Each row is a point. Each copy is the shape, with its points in the same order, stretched, turned, moved and blurred by noise. Some copies are also mirrored. Which?
In the rows, zero is written as 128.

Shape (8 x 2):
[[145  92]
 [148 107]
 [ 97 138]
 [146  66]
 [133  73]
 [ 99 135]
 [105 141]
 [143 164]]
Copy 1 (8 x 2):
[[101 184]
 [116 175]
 [ 99 114]
 [ 79 209]
 [ 71 193]
 [ 95 110]
 [108 116]
 [164 122]]
Copy 1 is: mirrored
Copy 2 (8 x 2):
[[149 117]
 [144 126]
 [102 100]
 [169 106]
 [157 102]
 [106  96]
 [104 104]
 [111 145]]
Copy 2 is: only turned
Copy 3 (8 x 2):
[[158 108]
 [152 109]
 [128 184]
 [174 111]
 [176 125]
 [132 167]
 [123 157]
 [ 99 107]]
Copy 3 is: mirrored

Shape (8 x 3):
[[137 111 122]
 [137 125 126]
 [108  89 137]
 [119 220 117]
 [136  71  79]
 [135 116 127]
 [114 122  91]
 [119 150 127]]
Copy 1 (8 x 3):
[[138 137 118]
 [128 133 130]
 [112 165  86]
 [ 57 122 222]
 [159 100  97]
 [141 142 128]
 [103 109 132]
 [ 93 140 152]]
Copy 1 is: mirrored
Copy 2 (8 x 3):
[[120 159 125]
 [127 158 128]
 [127 156  84]
 [128  90 196]
 [ 80 185 118]
 [123 157 123]
 [ 92 140 137]
 [128 123 136]]
Copy 2 is: only turned
Copy 3 (8 x 3):
[[155 111 136]
 [138 104 142]
 [169 120  84]
 [ 21 100 191]
 [204 163 161]
 [148 106 133]
 [136 153 157]
 [102 107 140]]
Copy 3 is: only turned

Shape (9 x 4):
[[ 78 171 100 100]
 [118  97 126 157]
 [184 131 137 148]
 [151 131  86  82]
 [137 109 140  63]
 [124 126 110  92]
 [105 127 107 122]
 [ 79 112 165 110]
 [ 95 104 103 143]]
Copy 1 (9 x 4):
[[111 178  81 117]
 [124 109 128 155]
 [171 118 156 116]
 [144 185 141 145]
 [ 95 190 191 136]
 [116 173 140 141]
 [121 148 110 142]
 [ 68 147 147 130]
 [117 125 104 160]]
Copy 1 is: mirrored
Copy 2 (9 x 4):
[[131  91  69  97]
 [ 98 127 150 133]
 [101 143 142 186]
 [166  79 116 150]
 [180 121 139 133]
 [149  99 127 134]
 [124 100 113 120]
 [125 144 137  88]
 [113 106 135 106]]
Copy 2 is: only turned
Copy 3 (9 x 4):
[[183  78 130  67]
 [103 100  81 143]
 [123 157 123 151]
 [138 138 107  67]
 [ 87 109 151  59]
 [124 106 122  78]
 [139  91 109  99]
 [ 89  52 152 115]
 [129  90  83 119]]
Copy 3 is: mirrored
Copy 4 (9 x 4):
[[159 107 195 106]
 [128 162  89 158]
 [ 54 176  88  96]
 [153 173 138  45]
 [155 107  88  52]
 [149 140 125  81]
 [143 145 136 126]
 [147  73  94 130]
 [161 157 121 154]]
Copy 4 is: mirrored

Shape (9 x 6):
[[ 92 139 129 147 107 166]
 [101 140 184 183 127 172]
 [138 139 150 133  66 132]
 [129  94 124  92 111 122]
 [145 106 128 151 135 134]
 [ 91 161 180 155 143 169]
 [113 109 127 140 125  97]
 [129  98 110  90  87 119]
 [ 98  89 139 117  94 139]]
Copy 1 (9 x 6):
[[135 146  96 176  55 146]
 [127 155  61 154  51 203]
 [180 146 153 135  46 108]
 [172 134 165 133 149 112]
 [142 116  88 130 147 136]
 [ 95 138 102 148  50 206]
 [108 157 121 126 118 141]
 [186 144 166 147 135  90]
 [175 166 123 166 103 134]]
Copy 1 is: only turned
Copy 2 (9 x 6):
[[155 166 120 131 172  92]
 [187 195 118 154 115 113]
 [197 143 108 113 144 144]
 [151  85 157 115 165 129]
 [136 118 130 106 115 115]
 [158 203 122 167 126 130]
 [140 135 146  97 123 138]
 [159  84 151  98 179 124]
 [186 114 154 119 177 105]]
Copy 2 is: mirrored
Copy 3 (9 x 6):
[[122 168 103 110 124 131]
 [ 90 157 132  70 136 140]
 [ 87 165 115 145  92 114]
 [151 148 161 150  79 126]
 [130 124 147 123 130 116]
 [100 153 114  86 136 179]
 [142 159 168 146 136 122]
 [143 163 144 170  75 110]
 [141 173 166 122  96 110]]
Copy 3 is: only turned
Copy 4 (9 x 6):
[[122  71 144 108 109 146]
 [186  62 175 114  56 178]
 [140  87 101 118  79  95]
 [ 96 115 130 156 161  91]
 [145 111 141 140 142 136]
 [168  81 179 117  51 201]
 [142 146 161 126 130 107]
 [ 84 115 110 142 164  69]
 [107  87 150 135 147  85]]
Copy 4 is: mirrored
